Rows are points. Each copy is the shape, with its points in the same order, turned, moved and blurred by noise. Is it also mirrored, or only turned?

Shape (5 x 2)
[[ 26  12]
 [-50 -36]
 [ 15  67]
 [ 10 -75]
 [-26  12]]
Copy 1 (5 x 2)
[[ 10  18]
 [-50 -42]
 [-12  73]
 [ 16 -67]
 [-37   9]]
Copy 1 is: only turned
Copy 2 (5 x 2)
[[-17  33]
 [  9 -50]
 [ 25  65]
 [-61 -48]
 [ 19  -1]]
Copy 2 is: mirrored

Shape (7 x 3)
[[-27   7  17]
 [ 48 -40 -29]
 [ 10  64  52]
 [ -8 -27 -73]
 [-23  38  66]
 [ 18  -6 -14]
 [ 12 -59 -40]]
Copy 1 (7 x 3)
[[-18 -21  10]
 [ 76  12  -2]
 [ -5 -67  73]
 [ 46 -12 -67]
 [-37 -39  62]
 [ 41 -13   4]
 [ 51  24 -37]]
Copy 1 is: mirrored
Copy 2 (7 x 3)
[[ 17   3 -11]
 [-22 -33  68]
 [-28  59 -33]
 [  3 -89  29]
 [ 16  57 -42]
 [-18 -16  36]
 [ 22 -47  58]]
Copy 2 is: mirrored
Copy 3 (7 x 3)
[[ 24  17  30]
 [-41 -35 -26]
 [ 13  81   8]
 [ 26 -62 -37]
 [ 35  70  50]
 [ -6   3  -8]
 [-18 -65  -6]]
Copy 3 is: mirrored

Shape (11 x 6)
[[-23  61 -22  39   0  43]
 [ 67  39  -4  15 -58 -35]
 [ 29  12 -58 -59 -31  49]
 [ 71  60   6  15  50 -26]
 [ 74 -53 -26  31 -43  -9]
 [ -9 -13  -4   5  57  22]
 [-26 -44  51  -1 -40  59]
 [ 16  38  46 -33  31  -7]
 [-12  33 -22 -53 -43  37]
 [-19 -47 -40  14 -27  26]
 [-29  64   5 -20  43 -56]]
Copy 1 (11 x 6)
[[-54  36  31  43  -4 -25]
 [-29  -7 -86 -22 -33 -20]
 [-47 -19 -19  19  -3  77]
 [-22  59 -74 -19  57 -29]
 [-45 -86 -56 -21   1 -20]
 [ -9  -1  23   3  69 -24]
 [-55 -37  59 -55 -24 -11]
 [ -4  54  -9 -60  20  -2]
 [-37   9  15   7 -25  60]
 [-20 -70  28  22   2  -8]
 [ 53  67 -15  14  27 -29]]
Copy 1 is: mirrored
Copy 2 (11 x 6)
[[-32  73 -25  11  11  73]
 [ 68   5  -1  11 -48  73]
 [-32 -51 -67   5 -33  54]
 [ 46  24  34 -55  35  80]
 [ 28 -37  54  38 -42  13]
 [-47  15   7 -23  46  12]
 [-65  32 -12 -13 -68 -47]
 [ 13  23 -31 -64  17  17]
 [-29   8 -84   2 -39  35]
 [-53   0 -11  55 -12  -2]
 [ 34  52 -61 -16  72  14]]
Copy 2 is: only turned

Shape (11 x 8)
[[-22  15 -50  12 -35  24   2   7]
 [-27   6   9   5  57  36  20  11]
 [  3  10  12  26 -36  52 -14  15]
 [-36 -11 -16  23 -37 -95 -12 -86]
 [-31   3  24 -15  54 -23   9   7]
 [-33 -43 -24   1  25  11  13  12]
 [-20  -2  -1  -4 -40  34  33  -5]
 [  7 -19  18  22 -19  45  -7 -22]
 [ 11  -5 -11 -35 -26  20  -6  17]
 [ 62  -6  -2  24 -28  67  12 -34]
 [-26  -2  -4 -60  36  68 -11  14]]
Copy 1 (11 x 8)
[[  1   3 -28   7   5   4 -56  11]
 [ 17 -27   5  62 -12 -21  16  -9]
 [-15 -25  45   4  -8  -5 -49   7]
 [  1  18 -60 -89  37 -55   1 -65]
 [  0 -14 -15  17 -19 -30  59 -13]
 [ 25 -49 -38  19  10 -18   3  20]
 [-10 -37 -13  11  -4  11 -43 -26]
 [ 22 -46  37 -10   1  -1 -37 -15]
 [ -6 -25  -5 -12 -20  37 -19  16]
 [ 24 -28  57  -5  33  53 -45 -19]
 [ 36 -47  -7  37 -72  28   0  14]]
Copy 1 is: mirrored
Copy 2 (11 x 8)
[[-26 -57 -15 -25 -19  28 -11 -12]
 [-40   4 -18 -11   7  22  55  54]
 [  4 -51 -47  14  -9  32   8  22]
 [-40 -16  88  49  -7 -12 -21 -77]
 [-19  52   5   1   7   8  23  26]
 [-41 -16   1 -19 -14 -23  16  36]
 [  4 -49  10  -5 -33  40   9  16]
 [ 12 -58  -9  32   4  13  24  21]
 [ 32 -24 -14 -22 -21   0  -5   3]
 [ 38 -94  -5   7  41  35  23  19]
 [  5  -2 -56 -44 -20  -3  71  32]]
Copy 2 is: mirrored
Copy 3 (11 x 8)
[[-44  54 -23  -9  -5 -30  20 -10]
 [-34  -4  33 -31  26  -1  39  40]
 [-30  22 -55  -6 -16  13  27  27]
 [-50  35  63  89 -56  13 -12 -59]
 [-41 -31  56  -2  13  -9  -1  23]
 [-39  -7  22   6  27 -28  53  -6]
 [-76  18 -20 -20 -20   3  34  -9]
 [-34  10 -26   6  -8  43  43   9]
 [-43  -9 -39 -14   9  -6  -1 -20]
 [ -4  25 -44 -38 -17  66  46 -22]
 [-65 -13 -15 -35  77   5  11  19]]
Copy 3 is: only turned
